Rows are points. The ring and each string are closed loops that go straight from each point to the next, and from the last back to the first. Before rounding, they use only three directions, however many columns there are. Count how often each string passes through the ring. Passing back the other way cancels.

Ring (7 x 4)
61,9,39,21
32,58,44,27
-15,66,47,27
-57,32,49,22
-63,-30,41,12
-20,-66,27,4
44,-42,29,10
String (10 x 4)
-10,-62,-16,-12
5,-86,-10,-11
20,-99,39,7
15,-70,58,18
4,-43,55,19
-6,-26,14,4
-19,-62,-9,-9
-28,-86,0,-9
-30,-105,4,-9
-21,-73,-18,-14
Times through: 1

Ring (9 x 11)
91,-5,45,40,-4,28,-19,1,-2,-31,4
75,50,50,39,6,35,-21,9,3,-32,4
3,102,45,38,7,32,-18,18,2,-27,5
-73,85,39,36,-6,15,-8,16,-5,-19,7
-109,41,37,36,-19,2,0,9,-12,-14,10
-110,-49,32,37,-37,-15,8,-4,-21,-11,12
-58,-104,24,39,-41,-15,6,-13,-23,-13,10
-6,-114,22,40,-37,-8,1,-15,-21,-17,8
59,-84,29,41,-24,8,-8,-11,-13,-24,6
String (9 x 11)
-28,-29,-14,39,-25,2,-3,-2,-19,-14,3
-43,-70,67,38,-31,-6,1,-8,-14,-20,13
-64,-111,101,37,-41,-16,6,-14,-15,-20,18
-98,-133,40,38,-51,-27,13,-17,-27,-10,14
-114,-114,82,36,-48,-26,12,-14,-21,-13,18
-65,-50,101,36,-29,-5,2,-5,-9,-22,16
-52,-34,39,38,-27,-2,0,-3,-15,-17,10
-76,-58,-25,39,-37,-12,5,-6,-26,-8,5
-76,-80,-29,39,-41,-16,7,-10,-29,-7,5
Times through: 0

Ring (10 x 14)
104,-35,8,-29,11,46,12,-36,25,-32,7,-3,33,-15
70,63,-10,-29,7,57,35,-31,47,-3,7,2,21,-6
11,109,-15,-26,0,45,47,-26,53,18,9,8,16,-3
-52,104,-4,-21,-8,19,45,-23,45,25,14,13,17,-4
-91,48,11,-16,-13,-11,34,-23,26,18,17,15,24,-9
-94,-33,15,-14,-15,-33,20,-25,5,1,15,11,34,-14
-67,-101,11,-15,-14,-39,9,-28,-9,-17,10,5,42,-18
-10,-152,7,-19,-8,-30,-1,-32,-17,-36,5,-2,47,-21
58,-147,12,-24,2,-1,-5,-36,-8,-47,5,-6,47,-21
93,-101,14,-27,8,25,0,-38,7,-44,6,-5,41,-19
String (18 x 14)
20,63,68,-19,6,41,15,-31,40,-8,31,16,24,-16
12,5,1,-23,-1,19,25,-30,26,-7,10,4,29,-11
37,39,-73,-33,-2,35,51,-27,38,9,-11,-5,22,1
66,70,-78,-35,2,54,56,-28,49,12,-12,-6,18,3
94,96,-29,-33,10,74,45,-31,58,4,2,0,17,-2
107,99,30,-29,16,83,27,-34,59,-9,19,7,18,-10
70,55,71,-22,12,59,10,-35,43,-19,30,12,25,-18
38,19,55,-20,6,36,10,-33,31,-18,25,10,29,-17
30,-8,-40,-28,-2,21,34,-29,25,-5,-3,-3,29,-6
66,17,-84,-35,0,40,49,-29,36,2,-16,-10,24,1
45,13,-46,-30,0,32,38,-29,32,-2,-5,-3,26,-4
33,18,-5,-26,2,31,28,-30,31,-6,8,3,27,-10
32,38,42,-21,5,38,18,-32,36,-10,22,10,26,-14
29,31,-21,-27,0,32,35,-29,35,0,4,2,25,-6
33,41,-92,-34,-4,32,57,-26,39,14,-16,-7,21,3
49,129,-86,-36,1,62,68,-25,63,28,-11,-2,11,8
47,162,-31,-31,5,72,58,-27,70,25,6,7,9,2
37,142,44,-23,8,67,34,-30,63,9,27,16,14,-9
Times through: 2
String (11 x 14)
9,7,-38,-27,-4,17,37,-28,27,1,-1,0,27,-6
17,14,-45,-28,-4,21,40,-28,30,3,-3,-1,26,-4
50,71,-72,-34,1,48,55,-27,48,14,-9,-4,18,2
89,128,-80,-38,7,78,65,-28,67,20,-11,-4,11,7
86,150,-10,-32,11,86,48,-30,70,13,11,6,11,-1
44,107,42,-23,8,61,28,-31,54,2,25,13,18,-11
23,97,53,-21,6,50,24,-30,49,1,28,15,20,-12
12,166,48,-21,6,63,38,-28,66,18,30,19,11,-8
-3,176,-32,-28,-1,56,63,-23,69,37,8,10,7,3
-4,154,-85,-32,-6,47,75,-22,64,42,-8,2,8,9
5,60,-67,-30,-5,27,54,-25,41,18,-7,-1,20,1
Times through: 0

Ring (8 x 14)
137,-24,28,-37,24,25,-65,10,0,11,-56,25,-11,-13
107,48,7,-22,-17,-7,-80,-12,4,11,-46,12,-12,38
40,86,-11,-7,-50,-29,-64,-19,23,6,-8,-2,-1,75
-27,77,7,-1,-55,-35,-30,-12,47,3,31,-9,19,79
-62,18,44,-7,-27,-18,9,8,65,1,55,-6,38,44
-16,-57,42,-23,13,21,19,33,55,0,40,11,32,-9
65,-87,25,-35,37,45,-5,40,28,2,0,26,11,-39
118,-70,25,-40,40,44,-37,29,9,7,-36,30,-3,-38
String (27 x 14)
8,14,62,-18,-9,-11,-23,3,43,8,9,3,24,27
-69,42,95,-8,-28,-36,-1,-6,69,8,43,-12,47,53
-106,52,60,2,-47,-40,15,-2,79,1,72,-17,49,70
-83,41,-4,3,-52,-24,11,7,68,-5,74,-10,33,68
-4,18,-44,-7,-36,1,-13,14,40,-5,39,5,9,45
0,12,12,-13,-20,-4,-16,9,43,1,25,4,18,34
-23,15,75,-15,-12,-17,-10,3,54,7,24,-2,34,32
3,15,-3,-12,-24,-3,-18,9,41,0,26,4,14,37
-28,34,-42,-2,-47,-10,-9,9,48,-6,50,-1,14,59
18,16,-17,-12,-25,0,-24,10,35,-1,20,7,8,37
-17,27,84,-16,-14,-22,-18,-3,52,10,17,-3,33,37
-71,67,119,-7,-34,-51,-12,-17,69,12,35,-17,50,66
-72,99,36,5,-66,-54,-20,-20,63,4,48,-19,34,96
-42,105,-44,10,-80,-42,-32,-16,48,-3,47,-13,12,105
10,66,-67,0,-59,-16,-38,-3,32,-4,28,0,-2,75
-7,106,-76,8,-81,-34,-47,-16,34,-4,33,-8,-2,103
-4,123,-90,11,-91,-40,-54,-20,31,-5,31,-10,-7,115
31,58,-69,-4,-52,-10,-45,-1,25,-3,16,4,-7,67
27,42,-7,-11,-33,-12,-40,-2,31,3,8,3,6,50
-5,69,82,-12,-30,-39,-41,-19,45,13,2,-8,27,60
-20,104,52,-2,-55,-52,-47,-28,46,10,12,-14,23,88
-29,135,-29,10,-87,-56,-51,-30,42,2,31,-17,9,119
-2,88,-68,4,-71,-27,-42,-10,34,-4,31,-5,-1,90
14,44,-23,-7,-39,-12,-33,0,34,0,19,2,6,56
3,53,-50,-2,-51,-13,-31,1,36,-3,30,0,4,66
-27,73,-74,6,-70,-22,-24,-2,43,-7,50,-5,5,87
16,20,1,-13,-23,-4,-26,6,36,2,16,5,12,37
Times through: 3

Ring (7 x 14)
78,30,-7,8,49,15,-23,19,15,41,11,25,15,-36
9,110,0,-30,27,9,-38,-26,32,46,-12,3,-1,-72
-66,100,-1,-47,-8,-12,-42,-37,39,43,-4,-10,-6,-78
-94,51,-1,-41,-26,-26,-36,-24,38,38,16,-10,-2,-65
-63,-54,-11,-7,-26,-33,-20,22,22,29,51,9,14,-26
0,-89,-22,17,-3,-22,-12,48,9,27,59,25,24,-7
79,-39,-19,25,39,5,-14,46,6,34,36,34,24,-13
String (9 x 14)
23,-76,48,26,28,-4,-7,49,23,28,55,26,23,-2
5,-37,5,8,12,-10,-17,30,19,32,41,19,17,-22
24,-51,-69,9,-2,-19,-20,38,0,33,42,26,21,-21
58,-96,-112,26,-2,-23,-15,61,-17,30,54,39,30,-4
88,-111,-73,41,21,-11,-8,74,-13,29,59,45,34,8
73,-41,-105,16,12,-11,-21,43,-12,36,33,35,24,-21
21,-2,-37,-1,11,-8,-24,19,12,36,26,19,15,-35
33,-30,26,15,32,1,-14,34,21,33,38,23,19,-18
49,-81,67,36,45,5,-3,57,23,28,56,31,26,4
Times through: 0
String (15 x 14)
85,-103,-82,37,18,-12,-10,70,-14,30,56,44,33,4
117,-85,5,49,59,13,-3,71,2,31,51,46,32,9
79,-15,51,26,61,19,-12,38,23,35,30,29,20,-15
44,24,39,5,45,13,-21,15,28,38,18,18,12,-35
71,97,74,-3,76,35,-26,-6,39,45,-9,14,5,-53
42,136,-30,-31,37,16,-42,-29,25,50,-25,7,-2,-79
1,116,-61,-39,7,-2,-45,-31,21,48,-16,2,-2,-80
-23,70,-34,-31,-1,-10,-37,-18,25,42,3,2,2,-65
-54,46,60,-24,9,-6,-28,-13,45,37,18,-3,2,-53
-126,57,79,-44,-18,-21,-33,-31,58,36,19,-18,-5,-65
-154,10,36,-43,-48,-40,-31,-20,48,31,36,-17,-1,-56
-133,-56,48,-19,-42,-42,-19,10,42,25,59,-6,9,-30
-55,-47,63,0,0,-18,-15,23,37,28,51,7,13,-21
-14,-32,4,1,3,-15,-19,24,22,32,40,15,15,-26
31,-52,-106,8,-9,-23,-22,39,-8,33,40,28,22,-22
Times through: 0

Ring (7 x 14)
57,26,1,48,-36,-28,26,3,-42,40,2,-27,28,-44
2,50,28,-6,-6,-57,-33,-1,-30,-10,32,-38,-23,11
-36,50,29,-43,14,-62,-64,-14,-10,-33,45,-21,-52,62
-27,26,4,-34,10,-38,-42,-25,1,-10,31,9,-35,69
15,1,-23,7,-10,-6,9,-29,-2,41,2,27,10,33
66,-12,-39,57,-36,14,59,-21,-19,85,-23,24,56,-25
83,-3,-29,73,-48,5,66,-8,-35,83,-23,3,63,-56
String (21 x 14)
67,5,-24,55,-24,14,60,-25,-27,111,-26,1,69,-39
45,15,-11,35,-21,-9,30,-17,-26,66,-6,-6,36,-19
35,20,-6,24,-9,-7,23,-24,-22,75,-6,-8,36,-9
33,22,-1,26,-30,-35,4,0,-29,8,14,-12,2,-8
43,35,14,38,-49,-63,-5,27,-48,-35,28,-37,-15,-34
29,50,29,21,-29,-65,-18,18,-48,-20,30,-52,-16,-26
14,56,35,7,-23,-74,-34,18,-45,-38,39,-54,-31,-12
6,63,41,-3,-5,-65,-35,4,-40,-7,34,-59,-20,-5
12,50,24,0,10,-31,-9,-22,-28,58,11,-40,15,-2
21,35,10,11,-7,-29,-1,-15,-26,41,10,-23,11,-2
29,31,9,22,-29,-46,-5,6,-35,-4,21,-25,-6,-12
39,26,3,32,-36,-43,4,9,-37,-1,17,-21,0,-20
49,19,-3,43,-50,-44,10,17,-40,-13,17,-17,-1,-28
92,6,-18,85,-70,-22,56,20,-52,33,-7,-16,42,-76
108,-7,-35,97,-56,18,93,-8,-44,116,-38,-1,91,-86
76,-1,-31,63,-20,30,77,-35,-25,146,-39,6,91,-46
41,12,-15,31,-14,0,32,-26,-20,81,-11,2,42,-11
50,5,-19,43,-41,-19,27,-2,-27,26,2,5,19,-18
76,-11,-35,71,-62,-9,53,6,-32,32,-9,16,35,-41
105,-24,-51,96,-66,20,92,-6,-34,93,-35,23,79,-68
108,-19,-48,96,-52,34,103,-19,-34,136,-46,17,101,-75
Times through: 3

Ring (6 x 14)
15,16,-26,-8,19,12,24,-9,-35,-50,-76,20,-16,57
-1,10,27,-10,-4,48,15,10,-61,-28,-63,39,-30,-3
-20,-25,47,30,-2,83,-17,11,-52,56,-20,-15,-30,-44
-24,-41,14,42,12,49,-33,11,-6,80,14,-51,-24,-27
-14,-28,-48,18,28,-37,-27,15,55,30,25,-46,-18,32
11,1,-66,3,36,-32,6,-9,19,-28,-40,-19,-9,80
String (25 x 14)
-1,-3,-18,2,16,5,1,6,-9,-11,-33,-1,-21,28
32,18,-48,17,40,45,38,-47,-65,-43,-120,-10,3,99
28,31,-24,-11,21,35,43,-25,-71,-74,-119,35,-11,75
11,29,11,-32,-2,23,31,9,-60,-74,-85,65,-29,25
15,22,20,-5,4,71,33,-13,-93,-45,-106,40,-21,25
9,12,31,7,3,88,25,-13,-97,-20,-97,28,-21,9
-11,10,68,-19,-24,69,10,28,-78,-22,-54,63,-43,-47
-21,-5,42,-16,-16,23,-10,41,-23,-4,-8,37,-43,-42
-12,-11,15,6,3,29,-9,17,-21,13,-19,3,-29,-11
-21,-13,23,-5,-6,13,-16,35,-5,11,3,15,-37,-29
-11,-22,21,33,10,72,-11,-2,-45,46,-32,-26,-21,-12
-21,-45,53,68,8,131,-26,-10,-72,110,-24,-59,-20,-50
-31,-43,40,41,1,69,-36,19,-21,88,17,-41,-31,-55
-35,-45,30,33,1,38,-43,31,8,85,40,-41,-34,-54
-21,-53,-2,69,27,65,-39,-8,-5,110,12,-89,-13,-11
-25,-54,-17,60,28,30,-45,3,26,103,33,-89,-15,-6
-19,-48,-35,53,34,10,-39,0,36,85,27,-87,-12,16
-10,-31,-36,35,30,4,-23,-1,23,48,3,-58,-13,28
-14,-17,-16,5,13,-12,-18,21,21,14,5,-14,-26,9
-19,-21,-43,-7,17,-68,-29,37,73,6,41,-18,-28,20
4,-18,-91,21,49,-53,-13,-9,59,6,-5,-59,-3,88
12,-8,-104,11,52,-68,-2,-13,60,-20,-19,-47,-1,108
25,4,-116,10,59,-59,14,-30,40,-42,-54,-42,6,136
31,9,-96,19,57,-14,25,-45,-4,-39,-86,-38,9,131
1,-7,-22,13,22,17,1,-4,-14,1,-39,-15,-16,35
Times through: 0

Ring (6 x 14)
46,-28,51,-37,41,-20,-62,-4,-18,-7,50,-46,-7,-61
8,-6,50,-15,11,-30,-31,23,-28,23,5,-31,-45,-35
-27,3,41,10,-13,-56,12,45,-38,44,-45,-5,-63,-6
-41,4,-8,21,-21,-40,53,20,-13,15,-57,33,-18,43
-6,-20,-6,1,7,-38,27,-3,-6,-13,-17,21,18,18
43,-49,37,-29,45,-56,-36,-7,-21,-18,34,-23,21,-50
String (25 x 14)
-22,-18,36,13,-4,-87,23,43,-43,35,-50,7,-40,-7
-41,-10,7,25,-18,-78,56,36,-31,27,-70,33,-26,29
-42,3,-39,22,-21,-21,72,-2,6,-9,-54,52,15,69
-19,-28,5,14,1,-82,44,19,-26,6,-46,29,3,16
3,-28,22,-4,14,-60,6,12,-24,3,-13,3,-2,-11
4,-13,3,-9,11,-17,5,-7,-3,-12,1,4,9,5
12,-16,-20,-15,18,6,9,-32,17,-38,18,13,43,19
61,-82,75,-32,64,-123,-53,14,-53,-4,33,-36,14,-95
60,-73,78,-34,60,-107,-60,15,-51,0,37,-43,3,-95
84,-95,118,-46,81,-146,-96,30,-75,13,54,-71,-11,-146
83,-67,69,-54,74,-57,-89,-14,-28,-25,80,-59,24,-102
34,-18,8,-32,32,14,-33,-30,10,-33,47,-19,27,-18
23,-26,39,-20,26,-41,-29,7,-23,2,17,-23,-10,-37
38,-40,72,-27,39,-70,-54,22,-43,15,26,-44,-27,-75
12,-2,1,-19,14,19,-13,-19,10,-20,23,-8,10,4
30,0,25,-34,25,31,-49,-17,5,-14,49,-36,-6,-27
4,15,-9,-19,5,47,-10,-24,20,-20,24,-7,5,18
2,-4,16,-11,8,-11,-7,2,-8,0,3,-8,-11,-4
-1,-5,26,-8,6,-23,-8,12,-16,11,-4,-11,-24,-10
-19,15,8,-1,-10,3,9,9,-5,12,-16,0,-29,18
-37,13,41,14,-21,-51,16,52,-39,53,-53,-4,-77,0
-38,-12,89,23,-17,-136,10,96,-85,92,-81,-16,-114,-41
-54,-8,80,35,-28,-146,32,103,-87,97,-103,-1,-117,-23
-56,23,-14,26,-35,-18,61,24,-8,23,-66,35,-34,59
-20,7,-12,3,-8,-1,27,-2,4,-4,-20,18,-2,34
Times through: 0

Ring (6 x 14)
103,17,15,-37,-3,-9,-10,-52,17,-5,21,14,-32,0
23,79,-12,-72,-57,19,-16,-52,-38,3,27,24,-40,47
-59,77,9,-37,-36,4,-39,-7,-43,8,13,44,-41,17
-80,40,32,5,13,-25,-50,30,-13,7,-5,54,-36,-31
7,-30,51,38,77,-57,-40,33,52,-2,-19,43,-25,-82
72,-37,50,26,69,-51,-28,2,60,-7,-6,29,-25,-71
String (27 x 14)
129,48,-1,-72,-48,16,0,-88,-10,-5,40,4,-37,42
98,20,46,-21,-13,-8,-22,-56,3,-5,35,16,-36,-2
34,13,51,3,12,-24,-36,-16,7,-2,17,32,-35,-28
57,20,4,-33,8,-15,-15,-28,17,-2,6,23,-31,-8
108,17,-37,-66,9,-8,8,-47,35,-5,-1,10,-26,7
140,-25,29,-11,39,-32,-8,-42,55,-10,10,10,-26,-36
155,-41,35,-1,55,-40,-8,-39,70,-12,6,9,-23,-50
89,6,-18,-44,24,-19,-2,-31,39,-5,-5,16,-26,-12
50,7,21,-13,23,-25,-22,-16,24,-3,3,27,-30,-27
61,-13,58,17,38,-37,-33,-11,33,-5,9,29,-30,-50
105,-54,111,61,66,-57,-43,-12,55,-10,19,26,-29,-86
132,-39,62,17,51,-43,-21,-31,57,-10,14,16,-27,-57
113,-37,97,39,45,-44,-36,-27,43,-9,26,22,-31,-64
47,4,57,9,20,-28,-35,-16,15,-3,16,30,-34,-35
47,22,10,-28,7,-15,-19,-24,13,-2,7,26,-32,-10
83,30,-18,-58,-7,-3,-3,-47,14,-3,9,15,-31,12
32,25,21,-21,4,-16,-26,-19,6,-1,10,30,-33,-13
60,31,58,-12,-22,-7,-33,-45,-14,-2,38,24,-40,-2
79,58,22,-54,-53,14,-18,-71,-28,-2,44,15,-41,36
99,90,-54,-121,-82,39,12,-97,-34,-1,35,3,-39,85
73,78,-58,-108,-58,27,9,-72,-20,0,19,10,-35,65
41,47,-23,-61,-17,1,-9,-36,-1,0,7,23,-33,19
22,40,31,-23,-16,-7,-31,-27,-14,1,22,31,-38,0
18,41,56,-8,-22,-8,-40,-29,-23,1,32,33,-41,-4
26,32,10,-30,-1,-12,-23,-20,2,0,8,30,-33,-5
74,61,-51,-94,-37,16,6,-61,-6,-1,12,12,-33,46
104,64,-42,-98,-52,23,9,-81,-12,-3,26,6,-35,57
Times through: 0

Ring (9 x 14)
-4,-8,-40,-57,42,46,-1,-12,20,27,-64,-19,33,-8
10,-13,-28,-50,40,10,-9,-12,9,-11,-38,-26,30,-37
26,-24,-5,-21,31,-37,-17,-13,-8,-66,11,-32,34,-73
29,-34,10,33,18,-52,-18,-13,-28,-95,51,-27,59,-86
20,-36,10,56,12,-34,-11,-13,-30,-83,55,-18,72,-72
3,-33,3,51,9,6,4,-14,-12,-43,34,-4,70,-35
-17,-24,-13,6,14,58,23,-14,24,18,-13,7,46,13
-25,-15,-29,-30,23,83,26,-14,40,54,-51,8,34,33
-21,-7,-44,-54,37,84,15,-13,36,62,-77,-4,33,27
String (25 x 14)
40,-40,26,8,16,-83,-16,-14,-15,-121,68,-31,28,-103
42,-41,20,81,14,-85,-33,-12,-63,-138,88,-35,89,-122
25,-39,21,11,11,-47,-2,-15,-1,-87,55,-17,28,-70
12,-31,4,6,17,-11,2,-14,3,-49,24,-13,39,-45
10,-32,9,-13,14,-10,10,-15,20,-45,22,-9,18,-37
3,-25,-8,-2,21,12,4,-14,7,-23,1,-11,43,-29
-5,-29,-14,105,10,30,-6,-12,-46,-29,29,-5,125,-32
-12,-31,-6,68,6,42,13,-14,-10,-11,21,6,87,-8
-25,-28,-12,54,5,72,25,-14,8,21,1,16,77,20
-20,-19,-27,32,19,70,13,-13,1,27,-23,3,79,11
-6,-21,-16,-11,23,36,10,-14,17,2,-17,-5,41,-9
-8,-24,-5,-57,19,36,28,-16,55,11,-21,3,-7,7
-29,-14,-28,-68,24,94,38,-15,68,71,-67,13,2,50
-2,-23,-9,-45,23,25,16,-15,37,-1,-19,-6,9,-9
-17,-9,-42,-22,34,73,7,-12,15,44,-60,-7,56,12
-29,5,-74,-19,48,114,-2,-10,0,88,-106,-11,88,31
-27,10,-79,-65,56,114,0,-10,19,100,-128,-15,60,35
-11,-2,-57,-32,47,66,-9,-11,0,44,-78,-21,67,-3
0,-13,-31,-29,36,31,-4,-12,6,4,-39,-19,46,-21
4,-5,-51,-12,49,32,-25,-10,-25,6,-56,-32,81,-37
18,-10,-35,-39,48,-4,-26,-11,-14,-25,-38,-39,50,-59
30,-23,-3,-72,36,-45,-13,-14,17,-63,-3,-35,-5,-72
39,-26,3,-41,34,-66,-23,-13,-6,-90,20,-41,16,-94
38,-25,-8,30,34,-63,-41,-11,-54,-100,33,-46,80,-110
41,-30,0,52,28,-73,-41,-11,-63,-117,53,-44,88,-118
Times through: 1
String (26 x 14)
11,-25,-11,21,25,-4,-11,-12,-18,-43,10,-20,66,-51
18,-32,9,-6,17,-27,0,-14,6,-62,30,-16,27,-55
27,-41,26,17,9,-54,-2,-15,-4,-97,64,-17,30,-76
25,-41,17,105,6,-49,-20,-12,-58,-110,84,-20,105,-91
9,-31,-8,105,14,-3,-18,-11,-59,-62,44,-16,124,-62
2,-24,-14,22,22,17,-2,-13,-9,-23,2,-12,66,-32
3,-32,7,-5,12,6,15,-15,22,-32,18,-3,24,-25
-3,-35,13,-7,6,15,26,-16,36,-23,22,6,14,-10
-22,-29,-6,39,4,63,28,-15,17,15,5,16,62,18
-25,-19,-29,41,17,80,16,-13,1,35,-24,7,86,19
-12,-18,-27,15,24,54,6,-13,0,15,-25,-5,70,-3
-25,-13,-39,8,26,87,14,-13,10,50,-49,3,72,24
-41,-5,-54,-18,30,129,26,-13,33,99,-87,12,62,61
-40,-4,-50,-66,33,127,34,-14,61,107,-100,12,23,69
-29,-2,-59,-24,39,107,10,-12,17,80,-89,-3,68,35
-10,-13,-35,-15,33,53,3,-12,8,23,-44,-11,56,-4
-1,-21,-11,-59,26,25,15,-15,41,2,-26,-8,2,-9
-2,-17,-22,-36,30,31,5,-13,20,4,-32,-12,31,-14
2,-17,-15,-91,33,21,13,-15,52,6,-41,-13,-17,-11
4,-4,-46,-64,50,31,-13,-11,9,16,-68,-30,36,-26
10,-7,-45,-24,49,17,-26,-10,-21,-7,-49,-35,68,-46
11,-16,-26,-11,36,5,-16,-12,-13,-25,-20,-27,57,-47
12,-24,-6,-32,27,-6,0,-14,15,-34,-3,-18,21,-41
26,-29,9,-49,26,-42,-3,-15,19,-67,17,-25,-2,-65
44,-32,11,0,28,-82,-29,-13,-28,-116,48,-42,40,-111
40,-31,1,58,26,-70,-40,-11,-63,-116,55,-42,91,-116
Times through: 4

Ring (8 x 14)
10,-33,-15,-54,29,45,-13,-4,-10,-36,41,17,10,-3
-5,-16,-45,-12,-17,59,-21,56,26,-40,48,-25,-18,8
-12,3,-55,26,-38,55,-15,82,41,-31,49,-37,-31,10
-21,12,-31,37,-28,45,3,67,24,-3,54,-12,-26,-9
-17,5,-3,16,1,35,15,28,-4,11,54,22,-9,-25
5,-6,25,-13,51,9,27,-37,-41,13,40,68,24,-30
24,-14,27,-29,73,-3,26,-66,-53,1,28,81,40,-22
23,-31,7,-56,60,20,3,-46,-37,-25,31,53,31,-10
String (31 x 14)
-32,-8,-32,0,-35,73,-12,78,29,-11,68,-26,-34,-15
-61,-10,-30,-1,-63,101,-16,113,41,4,90,-45,-55,-31
-35,16,-29,44,-43,55,4,84,30,8,65,-19,-37,-18
-14,28,-21,63,-17,21,20,51,13,12,46,9,-18,-13
-53,-17,30,-30,-1,72,14,31,-18,39,87,30,-18,-63
-35,-28,33,-54,23,62,11,1,-31,25,76,43,-2,-55
-21,-29,23,-54,29,54,7,-7,-29,10,65,41,5,-42
21,13,-15,30,28,-3,19,-7,-11,-12,23,37,15,2
33,17,9,32,59,-29,37,-49,-38,3,13,75,35,-6
21,-14,57,-38,96,-14,42,-97,-79,24,31,115,53,-41
6,-31,59,-70,87,14,29,-84,-75,21,46,102,44,-50
-2,-34,45,-70,68,29,19,-59,-59,13,52,79,31,-46
5,-12,4,-18,34,23,11,-14,-23,-6,41,42,14,-17
29,18,-16,40,33,-15,23,-14,-13,-13,15,42,20,8
31,18,8,34,56,-28,37,-45,-36,4,15,73,33,-7
-16,-23,61,-53,64,28,32,-55,-64,39,62,90,26,-63
-42,-35,57,-72,38,64,19,-20,-50,42,84,65,6,-74
-34,-29,22,-52,14,67,4,13,-21,16,75,30,-7,-48
6,9,-17,25,12,15,13,15,-2,-8,35,23,2,-4
9,25,-31,59,-2,5,16,31,11,-9,29,13,-4,5
-10,33,-47,80,-37,24,9,77,36,-6,41,-17,-28,6
-54,5,-50,31,-77,92,-17,131,57,-5,81,-59,-61,-15
-42,-12,-39,-3,-50,88,-20,98,39,-13,76,-42,-44,-16
-28,-20,-23,-25,-20,75,-14,59,17,-15,67,-16,-25,-18
13,9,-29,29,8,14,7,20,5,-20,29,14,1,7
-23,-16,-34,-14,-25,71,-17,66,25,-22,62,-24,-26,-8
-45,-30,-43,-37,-53,109,-35,103,43,-27,82,-54,-47,-14
-26,5,-83,37,-76,79,-31,132,73,-43,58,-78,-55,20
3,28,-80,78,-51,31,-10,98,59,-40,31,-48,-34,32
14,27,-56,69,-18,10,4,54,31,-29,23,-12,-12,24
-11,-11,-19,-10,-2,49,-4,34,6,-14,52,3,-10,-12
Times through: 2
